Rows are points. Two turns around zero, p and q, are shown by what they do to some points. Where does a point land after both, in the order given? Backwards means that the second turn is done in reverse. Each puzzle has new turns, and all numbers are rounded.
In the rows, 128 means zero.

Turn p:
[ 84 125] => [148 167]
[130 134] => [132 123]
[110 158] => [163 128]
[154 141] => [126  99]
[162  82] => [ 71 122]
Turn q:
[175 152] => [127 181]
[112 107] => [140 104]
[ 97 125] => [117  99]
Where do these land?
p, then q: [175  97] => [128  72]
q, then p: [ 93 131] => [111 159]
q, then p: [138 128] => [134 120]
q, then p backwards: [106 157] => [152 101]

Turn p:
[141 161] => [152 102]
[103 163] => [170 135]
[147  97] => [ 92 125]
[121  91] => [ 98 151]
Turn q:
[ 70 114] => [ 70 140]
[131 144] => [138 141]
[160 141] => [162 126]
[151 112] => [142 104]
Where do these land?
p, then q: [132  94] => [104 152]
q, then p: [176 161] => [111  72]
q, then p: [102 127] => [148 145]
p, then q: [103 131] => [150 141]

Turn p:
[144 110 124] => [151 121 133]
[121 123 115] => [134 142 124]
[ 75 149 129] => [ 89 156  97]
[ 99 128 153] => [107 120  97]
[201 131 119] => [158 101 190]
Turn q:
[153 153 112] => [152 152 110]
[ 95 123 155] => [ 88 112 130]
[163  89 138] => [143 140 178]
[151 155 107] => [155 150 105]
[ 90  99 163] => [ 82 100 152]
[116 148  93] => [148 114  94]
Where do these land?
p, then q: [166 111 153] => [133 128 176]
p, then q backwards: [ 84 169 143] => [101 157 176]
q, then p backwards: [154 113  94] => [155  96 110]
p, then q backwards: [108 119 123] => [132 150 126]

Turn p:
[129 124 150] => [145 116 136]
[ 90 135 147] => [116  89 142]
[140 130 149] => [149 127 141]
[130 129  34] => [ 64 179  81]
[138 143 146] => [140 131 150]
[140 106 142] => [154 124 117]
Turn q:
[107 125 136] => [110 142 126]
[120  94  64] => [167 151  71]
[121 142 121] => [134 141 137]
[126 100 115] => [130 127  97]
[125 164 158] => [112 129 172]
[168 144 174] => [114  79 166]
Where do these land?
q, then p backwards: [147 147 101] => [150 120 158]
q, then p: [157 118  95] => [144 165 107]
p, then q: [ 81 119 154] => [107 116  79]
p, then q: [113 140 105] => [116 155 126]
q, then p: [142 116 186] => [128  74 100]

Turn p:
[104  35 116 122] => [183 147 113  52]
[159 146 140 124] => [ 99 141 145 140]
[130 154 178 112] => [133 148 165 168]
[129 147 129 145] => [118 127 116 148]
[126 155 106 115] => [113  95 134 136]
[120 132  99 150] => [122 110  96 125]
Turn q:
[138  99 123 116] => [133 158 117 121]
[ 90 104 154 119] => [108 149 164 104]
[160 181 140 145] => [139  68 105 127]
[111  89 104 164] => [ 85 161 120 155]
[141 167 119  95] => [175 104 134 133]
Where do these land?
p, then q: [150 108  86 158] => [156 156 158 161]
q, then p: [ 94 134 155  81] => [126 163 179 145]
q, then p backwards: [117 131  97 146] => [129 160 144 139]
q, then p: [100 107 113 167] => [160 115 100 159]
p, then q: [150 154 148 123] => [ 98 108 145 124]
p, then q: [158 134 169  93] => [112  86 148  90]

Turn p:
[150 123  98 107 102 150] => [101 143 112 119  87 120]
[117 127 107 156 150 153] => [142 114 166 130 103 132]
[ 91 169 155 141 154 141] => [145 119 172  93 164 134]
[ 89 144  82  99 166 173] => [114 148 197 110 103  85]
[137 149 171 117 117 115] => [122 120 103 105 166 136]
[150  95 144 113 115 104] => [128 126  82 151 135 116]
[162  91 169 170 122  96] => [159  86  80 162 142 154]
[169 106  81 133 123  98] => [ 96 131 112 182  98 142]
[ 86 147 146 116 103 124] => [146 165 129  99 153 132]
Turn q:
[172 112 164 137 109  90] => [179 123 144 101 123  86]
[136  93 131 122 115 146] => [157 140 140 147 142 140]
[103 146 127 157 164 137] => [ 94  99 109 154 120 120]
[141 138 160  84 113 156] => [149 110 156 103 128 173]
[147 101 154 147 106  55] => [168 135 121  95 149  60]
[115 146 128 118  97 160] => [136 130 109 121 119 173]
[ 89 140  88 109 158 149] => [ 69 138 126 147 140 157]
[122 148  72 150 163 130] => [ 72 149 119 156 101 115]
Where do these land?
q, then p backwards: [ 82 156 138 116 151 103] => [169 161 155 102 137 128]
p, then q: [148 162 129 136 169 119] => [133  98 129 157 168 128]
q, then p: [122 115 123  95 119 108] => [111 118 144 117 153 108]
p, then q: [143 147 108 115  93 122] => [105 133 104 122 126 163]
q, then p backwards: [124  94 165 143 129  76] => [105 106 179 100 160 136]
q, then p: [141 133 129 167 131 129] => [129 141 111 147 117 156]
q, then p: [117 160  70 101 112 190] => [146 144 160  49  91 140]
p, then q backwards: [123  73 112 144 139 188] => [193 146 154 173 127 126]
p, then q: [151 113 178 135 108 118] => [109 171 154 158 124 124]

Turn p:
[178 106 191 121 138  83] => [171 136 115 121 117  45]
[ 91 150 126 120 129 107] => [112 114 167 146 137 127]
[127 155  84 156 117 112] => [145 118 140 134 172 164]
[130 114  98 174 151 174] => [112 131  70 145 142 170]
[102 157 161  96  88 121] => [117 158 189 123 111 114]
[150 115 133 103 150 152] => [136 120 105 122  87 128]
[117 100 104 126 124 146] => [103 118 111 106 129 146]
Turn q:
[106 166 148 169 162 163] => [135 105 167 151 122 189]
[105  78 159 105 156 132] => [140  97 157  75 132 106]
[145 127 102 175 136 101] => [ 80 112 122 164 124 122]
[ 94 134  92 117 153 102] => [147  81 102 147 140 114]
[140 163 154 107 107 116] => [133 156  97 110 133 159]
[117 157  91 113  96 119] => [153 142  86 159 119 122]
[135  81 110 129 138 156] => [129 128 168 131 131  85]
[138 129 141 146  70 102] => [101 159  95 120  85 128]
[171 118 155  90 134 161] => [136 172 156  95 165 126]
Where do these land?
q, then p: [160 101 163 117 133 160] => [134 134 161 154  87 103]
q, then p: [ 93 109 143 131 171  91] => [ 95 101 104  85 112 106]
p, then q backwards: [151 158  81 131 129 104] => [ 98 156 136 107 167 151]
q, then p backwards: [119 110 121 133 150  97] => [113 100 118 123 149 109]
p, then q: [104 116 142  99 158 157] => [139 129 115 131  74 113]
p, then q: [160 189 125 161  76 154] => [130 169 153 155 167 197]
q, then p: [123 148  98 158  64 161] => [154 185 146 135 176 154]
p, then q: [129 111 160  90 128 107] => [116 131  86  96 116 119]
p, then q: [113 112 119 133 144 122] => [130 107 134 128 121 110]

Turn p:
[147 175  92  73 130  78 102 129] => [136 134  94 100 159 145 162  53]
[ 81 133 127 152 125 141 115 104] => [139  88 154 153 143 138 111 136]
[138 125  97 147 124 111 171 117] => [107 150 162 141 131  97 135 107]
[133 104 171 145 141 113 127 137] => [118 138 135 130  92 157 137 155]
[144 130 114 161  93 141 120 182] => [147 153 121 126  95 113  71 111]
[136 131 126 144 117 157 105 131] => [139 109 110 136 113 114 105 132]
[105 104 138 118 122  98 162  91] => [ 82 128 166 128 152 143 145 138]
[120 114 116 100 122 138 119 140] => [134 123 122  94 142 125 118 133]
[124 155 143 131 166 164 206 127] => [145 176 140 173 160  95 158 174]
[165 119 157 101  63 165 110 109] => [ 77 114  62 122 132 120  87 146]
[116 119 128 134 205 100  71 142] => [183  95 142 104  88 162 180 121]
Turn q:
[108 101 126  89  99 150 153 125] => [ 96 107 158 143 160 103 112 137]
[119 108 135 114 134  98  91 114] => [124 133 104 173 133 141 146 134]
[ 96 188 119 124 159  93 130 139] => [170 180 126 141  96 119  99 149]
[121 124 152 154 103 117 152 126] => [ 91 135 109 107 120 126 109 126]
[130 129  84 159 140  96 127 118] => [157 159  98 124 147 133 123  95]
[206 107 162 145  89 106 150 112] => [ 62 148 126  82 138 163 176 113]
[ 82 168 109 134 139 133 154  88] => [154 145 133 126 140 143  58 143]
[144 115 146 113 168 183 113 172] => [156  72 146 114 107 103 168 154]
[145 113 119 119 120 175  83 157] => [140  75 152 142 111 122 161 102]
Where do these land?
p, then q: [ 99 135 108 111 113 150 131  59] => [148 115  63 132 155 104 139 158]
p, then q: [152  69 129 115  87 118 120 178] => [120 130 180 200 107 128 120 125]
q, then p: [176 139 125 147 163 132 152 144] => [114 167  97 108 162 117 150 130]
q, then p backwards: [112 139 161 127 157 139 136  84] => [ 98 113 176 118 120 151 115 139]
q, then p: [109  97 111 109 139 113 152 192] => [109 159 161 126 119 163 159  80]
q, then p backwards: [110 115 144 144  71 130 125 184] => [184 105  95 159 101 120 123  98]
p, then q: [130 125 125 100 112 121 105 185] => [147 126 183 154 133 151 145 122]
p, then q: [183 166 137 133 116 111 152 142] => [150 161 135 119 124 153  77  99]
p, then q: [115 143 140 125 156 129 108  82] => [122 107 105  93 160 104 130 129]
q, then p: [111 138 112 150 140 102 118  66] => [172  95 102 139 118  84 130 122]
q, then p: [111 144 116 146 154 163 108  91] => [127 108  96 105  92  95 123 145]

Turn p:
[135 107 146 130 122 151 148  88] => [139 161  85 140 128 140 121 129]
[104 114  89 103 114 134 132 117] => [104 103 102 112 131 149 128 155]
[ 85 168 158 125 156 131 143 165] => [151 133 189 134 148 161 158 137]
[133 113 124 107 151 152 122 108] => [146 112  98 136 138 147 119 117]
[123 161 109 172 100 106 100 130] => [111 134 144  86 110  89 162 122]
[126 134 127  98 115 122 118 139] => [103 110 133 142 141 131 134 126]
[129 162 115 156 125 135 165 137] => [145 151 146 104 149 109 133 161]
[156  92 146 133 118 122 115 141] => [123 128 123 161  98 108 108 116]
[134 161 127 148 130 137 131 136] => [145 136 143 116 143 107 146 132]
[161  88 133 108 129  98 127 106] => [104 131 106 142 118 128  79 101]
[121 109 135 127 146 122 108 141] => [135 110 138 137 106 139 123 113]
Turn q:
[140 106 120 126 119  89 130 125] => [113 157 144 128 153 134 147 127]
[ 85 225 112 147 188 115 121 117] => [223 112 112 151 118  55 141 138]
[124 114 119 152 121 127 129 121] => [123 128 150 124 117 134 141 140]
[133 159 135 121 120 103 136 137] => [138 147 123 130 149 103 111 136]
[150 119 131 130 113 152 107 122] => [118 130 115 100 110 149 123 130]
[127 116 115 129 163 128 107 147] => [127 105 112 123 136 122 164 119]
[106 114 139 108 110 145 112 117] => [139 115 129 127 132 168 111 122]
[117 117 124 139 117 150 126 156] => [112  94 137 114 128 130 122 136]
[145 120 122 102 120 119 169 122] => [103 152 139 145 132 120 110  98]
[145 112 118 135 116 142 121 120] => [114 133 133 108 112 142 132 124]
[136 106 173 119 122 138 150 125] => [ 96 133 113 158 122 151 106 138]
Where do these land?
p, then q: [ 99 153 146 100 153  96 161 141] => [137  95  76 151 103 140 115 143]
p, then q backwards: [148  84 149 113  96 150 113 123] => [138 129 168 121 172 142 157 120]
p, then q: [134 121 116 126 134 127  95 125] => [123 142 148 130 127 151 135 116]
q, then p backwards: [166 125  91 132 114 138 115 137] => [119 148 108 154 122  96 113 105]
p, then q: [128 100  92 149 128 139 120 127] => [109 132 144  98 156 140 125 111]
q, then p: [129 113 145 105 103 157 128  84] => [137 122  90 136 133 108 177 128]
p, then q: [110 151 154 125 149 128 158 140] => [122 121  86 138 106 113 116 143]
q, then p: [ 89 160 143 131 122 115 140 142] => [143 118 149 135 100 104 108 100]
p, then q: [126 146 133 148 138  91 146 126] => [152 135  95 138 140 135 105 131]
p, then q: [151 127 111 151 143 138 104 135] => [112 165 133 122 144 141 140 119]

Turn p:
[157 154 102 166 164 108 146 155 144] => [188 168 137 132 119  96 130 127 145]
[132  99 141 118 118 166 113 137 115] => [ 88 125 135 131 126 133 109 161 125]
[115 129 128 110 109 124 111 125  98] => [114 103 126 128 160 134 132 134 118]
[128 143 113 109 143 119 129 129 149] => [144 134 102 142 122 130 145 124 134]
[149 128 173 140 141 131 120 144 126] => [136 150 128 113 125 139  86 139 110]
[118 150 112 145 149 119 173 153 148] => [169 131 125 133  94  89 139 118 122]
[116 154 111 136 133 144 142 109 134] => [124 131 114 109 120 104 151 115 139]
[125 117 136 127  94 125 109 122 136] => [110 126 144 126 134 157 141 129 114]
[106 100 134 124 126 122 107 108 119] => [ 97 119 134 144 144 141 119 107 127]
[133 105 130 105 104 122 129  98 111] => [109  93 134 124 137 158 127 125 146]
Turn q:
[104 145 119 112 148 135 100 149 135] => [126 126 114 135 163 133 164 119 133]
[120 142 120 115 116 125 154 101 147] => [106 124 146 139 106 111 135 137 151]
[150  99 128 129 117 100 117 131 116] => [145  98 123 126 119 129 105 122 103]
[111 146  90 146 117 158 139 108 141] => [110 142 135  97 126  99 150 156 149]
[116 130 110 129 118 172 155 103 163] => [104 145 131 123 119 112 135 177 166]
[109 140 143 148 130 126  97 163 146] => [121 145  83 131 141 134 150 113 109]
[146 119 136 108 115 135 119 100 111] => [160 113 137 129 113 130 116 128 151]
[107 122 149 148 138 112 138 142 108] => [124 151 128 137 141 118 109 103 107]
[130 116 141 152 165 106 123 140 122] => [112 129 119 120 150 145 102 101 109]
[162 140 133 116 117 128 138 118 118] => [142 123 150 125 100 147 128 129 132]
[153 110 139 107 127 111 127 153 101] => [157 113 142 145 131 150 116 122  98]
Where do these land?
p, then q: [122 126 105 134 125  99 127 130 131] => [115 137 134 117 114 141 102 126 134]
p, then q: [120 121 105 109 131 149 117 105 134] => [ 95 134 126 132 137 103 133 143 128]
p, then q backwards: [183 120 108 165  90 126 117 138  84] => [138 122  81 105 156 177 157 112  93]
q, then p: [112 117 225 110 118 130 145 128 113] => [127 196 154  71 157 126 161 116 139]
p, then q: [120 147 114 120 140 132 143  98 139] => [107 105 142 130 114 111 130 147 139]
p, then q backwards: [107 128 129 144 127 126 112 133 146] => [116 145 136 136 127 117 141 148 122]
p, then q: [140 140 138 135 139 147 114 138 146] => [131 134 138 125 124 129 164 120 121]
q, then p backwards: [114 148 110 104 126 116 138 135 117] => [109 121 101 143 108 119 128 134 127]
q, then p: [125 122 118 119 125 133 146 133 148] => [131 129 140 137 124 113 125 129 105]
p, then q backwards: [130 117 138 124 144 104 116 136 139] => [130 119 159 120 133 126 130 141 119]
p, then q backwards: [133 122 118 143 142 146 134 134 112] => [111 118 120 132 122 135 143 107 126]
